Each row is a point. A path goes straight from each point to the next, and from the last back to the first. The post is the endless flat space through its rows: a point in 2 columns, a line in 3, a plane in 4, and so on, so that a path can go around it. How many times does the path go around the post? Going back the other way cancels.
(in the rows, 128 means zero)

Post (2 x 3)
[[103 108  85]
 [150 114 154]]
Path (30 x 3)
[[ 75  52  98]
 [ 49 117  70]
 [139 168 149]
 [170 167 115]
 [202 128 153]
 [156 161  94]
 [108 149 107]
 [ 93 106  99]
 [122  86 120]
 [100  72 116]
 [108 108 126]
 [111 132  99]
 [122 158  80]
 [129 171 170]
 [140 164  95]
 [141  96  74]
 [ 80 104  15]
 [150 182 127]
 [115 173 108]
 [134 136  93]
 [195  91 151]
 [ 84  79  56]
 [ 86  71 126]
 [126  85 132]
 [160  57 180]
 [119  95 201]
 [ 85 137  90]
 [103 139  60]
 [154 104  95]
 [132  49 112]]
Times around: 2

Post (3 x 4)
[[115 151 110 162]
 [104 121 122 157]
 [167 115 145  99]]
Path (25 x 4)
[[104  79 127 118]
 [129 133  71 193]
 [139 140 118 175]
 [184 198 163 133]
 [129 129 140 147]
 [155 249 121 159]
 [ 70  85 138 101]
 [102 110 119 125]
 [160 144 136  91]
 [ 87 141  72 159]
 [162  91 123 125]
 [167 157 127 136]
 [ 97 122 173 144]
 [127 114 149  98]
 [152 118 113  96]
 [145 165  83 158]
 [125 123 121 170]
 [169 145 163 139]
 [ 88  87 169 132]
 [ 85 127 112 115]
 [115  75 112 124]
 [195  93 118 121]
 [141 136 139 158]
 [155 156 171 115]
 [ 94 168 120 138]]
Times around: 4

Post (5 x 6)
[[119 158 118 122  92 116]
 [110 127 180 147 127 163]
 [138 139 145 127 122 167]
 [168 119 128 199 163 111]
 [122 104 101 149 104 122]]
Path (29 x 6)
[[102  61 113  88  66 141]
 [ 90  45 125 227  79 105]
 [ 87  79 186 220 131 187]
 [ 42  95 110 173  91  92]
 [ 45  49 124 143  93 121]
 [ 92 130 192 155 121 106]
 [126  69 118 175 137  77]
 [158 163 160 167 114  84]
 [163 188 146 135 124 143]
 [128 193 124 138 115 141]
 [ 96 133 138 130 123 133]
 [143 163  80  27  76 148]
 [128  53 157 139 130 175]
 [121  66 135 143  81 178]
 [165 111  99 195 143 154]
 [150 191 104  86 105 154]
 [ 95 145 109 101 109 128]
 [ 64  57 180 190 119  80]
 [101 153 155 146  65  86]
 [173 143 123 189 129 144]
 [ 99 101 149 202 167 143]
 [156  92 104 162 150 137]
 [182  67 169 211 197 141]
 [159 128 131 141 111 149]
 [ 98  48 147 222  97 141]
 [135 118 129 148  92 153]
 [131 164 132 193 136  90]
 [147 142 130  98 133 207]
 [ 84  65 108 173 130  64]]
Times around: 5

Post (8 x 9)
[[178 135 120 129  74 131  99 108 150]
 [ 99 140  99 141 114 136 138 163 161]
 [110 142 161 173 169 121 190 120  70]
 [ 61 178 168 157 151 122 147 135  74]
 [151 107 140  93 110 125  94 145 180]
 [ 76 159 132 182 164 116 145 106 127]
 [174  91 118 139 113 137  62 142 138]
 [125 129  48  91 160  97  89 161 171]]
Path (23 x 9)
[[ 67 138 147 192 119 164 198 175 183]
 [ 98 178 191 211  56 120 108  74 149]
 [111 141 166 173  60 135  85  35  95]
 [140 177 136 155 109 132 163  81  63]
 [ 79 185 135 150 176 129 111  91  93]
 [ 70 187 187 183 125 143 143 157 158]
 [102  70 118 152 148 111 124 186 231]
 [109 143 128 145 117 113 113  77  62]
 [151 110  85  77 146 139  91 140 210]
 [ 74 163 152 175 154 148 155 173 120]
 [183  77 190 194 164 116 122  90 128]
 [111 101  92 116 126 110  82 154 202]
 [100 133 121  42  70 124 110 134 161]
 [191 123  84 136 156 141  70 103 106]
 [ 93 170  87 144 156 112 108 146 176]
 [101 169 212  31  32 120 144 174 192]
 [112 112 108  97 120 124 127 183 128]
 [169 122  98 137  62 164 108 101 185]
 [136 164 160  52 173 129 103 148 168]
 [ 94 125 176 152 117 132 181 199 125]
 [155 138  75 148 112  86 127 101 115]
 [ 93  87 112 117 160 155  97 161  77]
 [114  86 209 128 221 154 213 166 100]]
Times around: 5

Post (10 x 11)
[[110 135 133 133  75 203  95 157  81 122 133]
 [160 130 144  92  66 145 157 141  93 125 139]
 [ 91 133 138 165 180 138 155 144 119 108 132]
 [ 54 100 149 119 125 105 131 133 138 151 112]
 [127 150 154 116  91  79 124 128 133 132  79]
 [145 151 155  64 120  35 127 144 205  93 123]
 [174 121 180 111 156  86 130 111 149 107 126]
 [123 136 110 138 140 127 127 117 120 140 153]
 [149  29  80 115 111 162 124 119 175 120 125]
 [144 114 141 156 105  55 155 141 146 146 146]]
Path (29 x 11)
[[181 114 134 153 118 150 125 182  94  89 107]
 [117 103 132  94  89 123  48 132 145  93 173]
 [116 128 220  63  29 103 191 142 118 109 112]
 [153 218 186   7 208  89 195 129 184  68 188]
 [111 140 180  78  89 159 181 199  94 114 114]
 [121 148 132  14 139  99 108 160 151  73  93]
 [106  90 128  69  20 140 105 190 113  92 208]
 [176 124 235  53  93  78 120 107  71 162 147]
 [143 100  49 116 127  57 117 140 192 180 100]
 [174 162 179  83  94 110 157 156 167  94  70]
 [140 101 162  85  87 135 157 121 142 106  99]
 [139 111 150  90 139 102 183 147 165  35 119]
 [111 131 138 122 122 117 116 192  97  93 159]
 [160 141 181 152 130 122  95 199 140 110 143]
 [148 179 134  58  90 157 129 138  94 148 221]
 [130 132 194  32  97  50 176  99 145 145 137]
 [158 102  80 132 154 124 202  99 170 136 117]
 [108 176 115  73 125 138  55 189 163 142 188]
 [ 92 114 133  93 145 103  99 194 163  67 157]
 [ 70 113 152 152  72 171  61 157  99 115 129]
 [ 96 137 143  91 126 111 176  95  95 152 173]
 [ 97 118 140  62 123 154  57 120 134  65  96]
 [172 117 167  94  85  90 148 135 106 151 121]
 [ 91 115 176  53 148 125 190 152 158 127  97]
 [148 140 171 140  46 147 154 132  95 147 122]
 [ 77  50  93 119  51 172 105 107 134 141 165]
 [137 123 186 233 120 112 145  89  88 122  83]
 [161 121 149  56  94 130 165 126 155 134 225]
 [104 153 176 111 132 113 101 220 188  96 109]]
Times around: 0

Post (11 x 12)
[[116 100 113 107 173 105 144 104 124 125  96 103]
 [127 117 112 103 137  89 113 166 166 112 119 171]
 [124 145 136 130 150 145 121 101 120 106 107 133]
 [144 122 113  95 135  92 147 113 120 115 104 167]
 [107 168 166 124 145 128 117 101  76 165 173 164]
 [156 150 103 159 139 179 113 125 145 139 131 111]
 [ 84 144 141 110 132 114 158 109 111 111 133 163]
 [194 137 177 166  99 123  78 112 159 177 184  81]
 [ 95 145 114  90 123 127 110 128 129 135 126 157]
 [160 137 161 168 102 120  86 124 123 190 154 112]
 [150  85 160  67 144  98 160 123 184 144  67 113]]
Path (32 x 12)
[[111 172 130  72 133 161 137 108 189  73 127 112]
 [132 174 200 112 107 149 121  91 166 148 110 149]
 [131 118  78 138 148 119  89 102 109 146 136 103]
 [168 116 151 100 145 106 146 111 126  97 120 169]
 [142 127 166 108 138  90  89 147  95 160 188 127]
 [163  96 140 119 173  80  95 144 124 115 123 153]
 [164 114 107 157 169 141  76  76 131 143 169  86]
 [154 165 163 126  98 109 112  75 145  78 117 192]
 [177 161 157 109 153 110  79 111 106 165 114 172]
 [140 133 134 118 211 160  81 169 165 135 103 121]
 [114 123 179 100 108  74 155  84 101 100 142 142]
 [131 153 103 169 119 137 106 116 116  94 204 166]
 [159  96 161 137 157 114 132 113 144 144 116 144]
 [129 123 105 144 136 141 110 125 115 128 126 115]
 [167 147 138 119 159 139 121 139 107 164 165 124]
 [179 132  86 124 118 136 103 134 127 182 108  93]
 [ 89 133 135 124 198  66  81  86  77 171 196  99]
 [116 138 184 110 121 140 106 118 157 181 123 124]
 [135 126 178 116  71 140 171  92 144 115 115 152]
 [137  63  98 139 144  23 131 161  96 169 166 106]
 [138 130 112 149 115 109 118 160 124 137 135 134]
 [163 184 153 141 113 128  87  78  91 119 140 155]
 [ 70 146 100 154 159  87 145  90  72 133 204 147]
 [155 127 145 128 107 164 135 114 210  87  92 132]
 [125 106 156  85 112  93 108 133 121 179 149 162]
 [147 123 104 161 175 122  98 149 103 171 174 106]
 [143 118 137  60  98  74  84 138 182 127  85 112]
 [103 151 125 108 120 117  95 144 149 162 142 151]
 [211 114 111 113 122  69 103 112 138 162 148 150]
 [171 167 182 170 124 146 132  70 100 122 180 154]
 [163  90 153 127 249 100  94 155  83 175 149 110]
 [136 138 118  75 141 157  90 122 128 206 120  97]]
Times around: 3

Post (13 x 14)
[[154  59 124  88 172  94 138  41 109 139  84 168  86 137]
 [114 163 175  68 145 156 118 167 121  84 118 133 104  83]
 [123 187 127 103 108 160 159 164 177 100 112 134 153 132]
 [139 135 168 129 155  96  99 157 107 125  89 162 137 106]
 [105 106 164 127 142 108  95 159 160 115 146 117 136  91]
 [ 92 126 176 118 158 163  62 103 114 124 121 149 144  94]
 [187 140 121 107  52 167 163 134 134  57 106 129 147 124]
 [ 57 100 199 161 179 128 134 119 107 137 105 133 117  86]
 [164 157  82  74  63 128 163 117 106 111 127 150 135 116]
 [168  67 120 104 154 104 134  89  87 176 109 148  82 165]
 [112  65 144 107 179 113 141  69  77 140 119 191  99 176]
 [198 157  99 101  79  89 149 123 104  57 129 101 122 180]
 [167 146 204 193 174 114 112 148 131 124 167 119 117  97]]
Path (22 x 14)
[[223 154 134 139  33 104 135 193 119 108  91 150 122 121]
 [137  95 149  51 110  90  98  60  47  81 110 150 106 118]
 [191 123  68 110 109  99 129  91  83 184 147 162 146 118]
 [139 103 114 151 141 189 126  43 118 153  70 226 166 145]
 [ 88 189  79  79 112 115 146 132  73 159 154 164 123 193]
 [115 172 174  67 104 127  85 176 133 102 144  81 124 122]
 [125  57 185 149 168  74 149 147 163 106  57  39  97  99]
 [135  88 162 149 205 174 197  86 175 122  64 152 106 175]
 [147 148 160 145 138 128 139 117 106  69 119 137 119 135]
 [175 166 133 124  89 148 131  95 101 106  75 167 108 162]
 [169  47 150  89 112 152 184  69 113  81  82 144 109 179]
 [122 116 133  80 154 147 128  82 162  96  88 111 135  80]
 [148  85 140 131 133 144  87  98  99  97 148 137 112  83]
 [150 169 140 117  67 192 122 136 100 116 129 144  94  95]
 [130 159 142  26  72 156  32 144 142  79 227 121 145  97]
 [129 160 127  89 151 172 165 151 130 146 158 110 133 159]
 [153 160 115  88 186  32 172 160  20 100 107 142  81 207]
 [167 156 178 176 151 200 141 120  57 120  89 142  91  98]
 [169 136 149 176 104 146 126  28  95  98 194 184 134 150]
 [227 166 155  56 131 107 130 121 140  17 128 117 100 164]
 [114 148 112  27 139 147 153  75 106  19  83 158 157  95]
 [ 84 156 173 156 167 141 249 167  57 147  46 189  92 100]]
Times around: 5
